Every row gives one point. Each copy is the shape, with its points in the same order, turned, moved and blurred by noise. Is it also mirrored, or only turned?
(in the rows, 128 means zero)

Shape (7 x 3):
[[187  94  89]
 [115 132  67]
 [135  95 162]
 [162 139 137]
 [ 63  72 156]
 [100 118 157]
 [ 65 198  64]]
Copy 1:
[[123 123  40]
 [148 178  97]
 [127  77 117]
 [ 86 114  99]
 [187  85 158]
 [132 102 150]
 [129 227 162]]
Copy 1 is: mirrored
Copy 2, 7 rows:
[[123  76  73]
 [181  86 132]
 [ 89 133 135]
 [130 143  96]
 [ 96 116 210]
 [115 144 164]
 [243 129 168]]
Copy 2 is: mirrored
Copy 3, 7 rows:
[[194 113 139]
 [152 142  77]
 [109  99 149]
 [126 138 156]
 [ 79  46 104]
 [ 78 110 117]
 [125 194  20]]
Copy 3 is: only turned

Shape (9 x 4):
[[ 90 146 105  74]
 [121  73 102 157]
 [ 81  59 151  53]
 [157 159 134 155]
 [ 88  76 145  68]
 [126  71 205 105]
 [187 143 129 189]
 [173 113  90 170]
 [ 62 112 139 117]]
Copy 1 (9 x 4):
[[ 85 191 143 169]
 [122 106  81 149]
 [157 211  75 200]
 [112 126 137  82]
 [150 203  90 183]
 [199 180  80 116]
 [110  96 121  65]
 [ 88  98  89  86]
 [149 159 136 184]]
Copy 1 is: mirrored
Copy 2, 9 rows:
[[173 118 101  66]
 [146 135 114 180]
 [212  48  86 133]
 [100 114 167 121]
 [198  70  89 130]
 [142  25 123 169]
 [ 74 140 196 164]
 [120 161 184 163]
 [128  86  71 120]]
Copy 2 is: only turned
Copy 3:
[[166 103  82 113]
 [ 79  95 127 173]
 [118  37 123  72]
 [139 165 155 163]
 [124  53 125  89]
 [112  74 200  93]
 [106 184 171 186]
 [ 82 161 130 180]
 [157  59 126 146]]
Copy 3 is: mirrored
Copy 4, 9 rows:
[[ 57 147  86 149]
 [145 122 108  85]
 [ 43  68 133 118]
 [163 152 106 181]
 [ 61  83 127 124]
 [112  48 157 158]
 [204 158 121 161]
 [179 171 125 118]
 [ 86  87  69 131]]
Copy 4 is: only turned

Shape (12 x 6):
[[ 84  93 115 113 183 186]
 [ 97  78 132 141 181  99]
 [105 134 168 146 180 135]
 [164 117 132  69  66 130]
 [129 154 154 172 106 173]
 [170 117  91 165 180 176]
 [ 83 127  99 151 118 112]
 [160 160 133  89  71 180]
 [193 116 126  87 117 150]
 [101  84 151 150 169 119]
 [188 172  61  67  81 100]
 [112 124  91 143  88 101]]
Copy 1:
[[161 188 168  73 163 110]
 [121 190  88 106 163 100]
 [144 159 108  99 121 153]
 [174 123 148 212 138  69]
 [127 164 170 166  95 162]
 [124 163 167 131 202 186]
 [ 79 165 149 128 127  88]
 [170 110 197 195 119 112]
 [178 121 146 193 175 124]
 [132 196  98 109 142 120]
 [112  54 168 203 180  77]
 [ 78 154 145 173 138  85]]
Copy 1 is: only turned
Copy 2:
[[130  92  92 180 131 194]
 [ 99 113  64 165  94 122]
 [158 101 115 177  99 111]
 [143 180 137 111 197 103]
 [175 114 164 117  95 132]
 [176  77  78  97 137 144]
 [ 93  88 131 133 130 116]
 [180 164 177  99 194 127]
 [169 151 100 103 184 122]
 [120 120  87 153  83 121]
 [135 108 136  77 249  63]
 [ 90 124 134  98 147  99]]
Copy 2 is: mirrored
Copy 3, 12 rows:
[[159  60 116 169 154 136]
 [153  49 138  91 113 113]
 [152  87  79  94 148 129]
 [ 71 177 158 129 130 143]
 [126 156  54 132 135 114]
 [143 109 114 149 173  51]
 [174 138 120 119  88 117]
 [ 94 192 114 160 157 143]
 [ 78 151 153 132 174 113]
 [133  62 108 100 112 119]
 [137 222 206 118 149 111]
 [151 157 139 119  81 111]]
Copy 3 is: only turned
